Rows are points. To make a cloud, some directions were put in groups of two or more. Within a group, all points are equally far from the middle, so they leave a hole (a ring in 2 directions, a hollow ball in 3). The other directions are filled evenly. Then the cloud was stretched, turned, moved and blurred a little. How many holes are there, and how many directions does each take, smallest first?

Cloud, 21 rows:
[[ 0.86  1.61 -1.11]
 [-1.65  1.28 -2.40]
 [-0.28 -2.96 -0.17]
 [ 0.58  2.01 -0.12]
 [ 0.11  1.43  1.13]
 [ 2.18  0.57  1.31]
 [ 0.41 -1.47  2.35]
 [-0.43  1.70  3.52]
 [ 1.36  2.43  1.96]
 [-1.05 -3.07  0.68]
 [-0.45  1.09  1.66]
 [-2.23 -1.87  0.40]
 [ 0.62  0.24 -1.59]
 [ 1.63  1.06 -0.50]
 [-2.35  2.14  0.60]
 [ 0.01  0.81  4.21]
 [-1.59 -3.31  0.99]
 [-3.53  0.69  1.71]
 [ 2.06  3.14  0.87]
 [-1.83  0.11  0.07]
 [ 0.40  0.88  0.64]]
Holes: 0

Cloud, 29 rows:
[[ 0.43 -2.83  1.60  3.18]
 [-1.98 -0.80  3.39 -0.24]
 [ 0.00 -3.01  1.78  2.94]
 [-2.22 -0.10 -1.09 -0.30]
 [ 1.74 -1.70  2.63  2.66]
 [ 1.40  1.70  2.83  0.28]
 [-2.69 -1.39  0.52  2.06]
 [-1.85  1.46 -1.06  1.07]
 [ 0.27  2.09  2.57 -0.77]
 [-2.11 -0.66 -1.06 -0.67]
 [-2.23  1.25  0.45  2.38]
 [-1.50  0.03  1.08 -2.44]
 [ 0.16  2.16  0.46 -1.84]
 [ 1.91  1.77  1.00 -1.23]
 [-2.53 -1.27 -0.55  1.33]
 [-0.89  1.94 -1.37  0.22]
 [ 2.02  0.10  2.76  2.35]
 [-1.55  1.33 -1.17 -0.49]
 [ 1.54 -0.14  1.08  3.63]
 [ 1.94  1.67  0.89 -1.27]
 [-1.18  1.46 -0.67 -1.59]
 [ 0.24  1.83  2.61  2.31]
 [ 2.83 -1.07  2.05 -0.49]
 [ 0.98  1.11 -0.77  2.85]
 [-0.16 -2.75 -1.18 -0.14]
 [-2.43  0.98  1.16  2.39]
 [ 2.84 -0.49 -0.52 -0.68]
 [-0.38 -2.31  0.71 -2.12]
 [-0.17  2.03 -0.93 -0.97]]
Holes: 2 (2, 2)

Cloud (50 x 6):
[[-1.67  0.79  3.00 -1.06  2.17 -0.37]
 [ 1.25 -3.02 -0.78 -0.92  1.81 -3.19]
 [ 1.05  2.16 -2.34  0.31  1.64 -1.60]
 [ 2.51 -1.13  1.13  0.21  0.09 -0.26]
 [ 1.93  0.48  0.93  0.79  1.88  0.59]
 [-1.27  2.02  2.95 -1.66  0.45 -1.21]
 [ 0.26  1.69 -2.12  0.22  2.61 -2.26]
 [ 2.18  1.20 -0.54  0.91 -0.25  0.13]
 [ 1.32  1.94 -1.44 -0.35  1.62  0.54]
 [-0.25  1.68  2.76 -0.59  2.34 -0.95]
 [ 0.98  1.62 -0.52  0.05  0.57  1.67]
 [-1.29 -0.12  0.43  1.04 -0.40 -4.59]
 [ 1.07 -0.38  1.29  1.81  3.13 -0.87]
 [ 0.34 -1.22 -0.07 -1.59  2.55 -4.33]
 [-0.07 -1.49 -0.96 -2.56  1.57 -1.84]
 [ 0.62  0.13  0.07 -1.97 -0.79  1.03]
 [ 0.81  1.86 -1.19 -0.16  0.38  1.50]
 [ 1.47  1.30 -1.05 -1.38  2.70 -0.38]
 [ 1.06  1.97 -0.44  0.32  0.87  1.40]
 [ 0.16  0.62 -2.88 -0.33 -0.49 -0.22]
 [ 1.80 -1.49 -2.08 -0.40  2.56 -1.85]
 [ 1.07 -0.64 -0.65 -0.80  3.57 -3.99]
 [-3.16  1.74 -1.59  1.40  0.27 -1.54]
 [ 0.88  0.00  2.98 -1.69  0.60 -1.96]
 [-0.07 -0.06  1.32  1.61  0.41 -5.43]
 [-0.69  4.03 -1.10 -0.47  0.49 -0.57]
 [-0.13  0.12  1.90  1.04  2.35 -4.41]
 [ 1.59  0.26  3.08 -0.49 -0.04 -4.09]
 [ 3.16 -0.07  1.57  0.61  2.62 -0.97]
 [-1.77 -0.73  1.72 -0.44  3.06 -0.31]
 [ 2.23  1.83 -1.35  0.79 -0.12 -0.64]
 [-0.18  0.08  0.08  0.34  3.01 -4.60]
 [ 3.00  0.75 -2.34  0.69  0.08 -1.80]
 [-2.07  1.03 -0.99  1.22  3.10 -0.82]
 [-0.60 -0.97  0.35  1.56  1.59  0.91]
 [-2.74  0.73  0.93  1.13 -1.10 -2.29]
 [ 1.75  0.11  0.05 -0.40 -0.26  0.88]
 [-0.79 -0.49 -1.07 -0.26 -1.00 -4.59]
 [-1.95 -0.57 -0.40 -1.39 -0.40 -3.71]
 [-1.46 -1.42  2.30 -0.81 -0.03 -1.09]
 [ 0.65  2.38 -2.17  0.41  1.21 -2.90]
 [-1.38  2.58  1.51  1.87  0.50 -1.39]
 [-0.17  1.29  1.73 -2.66 -1.09 -1.57]
 [ 2.79  2.49 -0.29  0.12  1.99 -2.80]
 [-1.30  0.37 -2.86  1.04 -0.05 -0.98]
 [-0.46 -0.24  0.03  1.54  3.59 -1.41]
 [-0.94  0.82  2.67  0.40  1.57 -3.19]
 [ 1.10  0.86  1.68  2.34  2.71 -3.11]
 [-1.93 -1.59  0.02 -0.21 -0.92 -2.56]
 [-1.16 -0.16 -0.84  2.65  0.44 -0.54]]
Holes: 2 (2, 3)
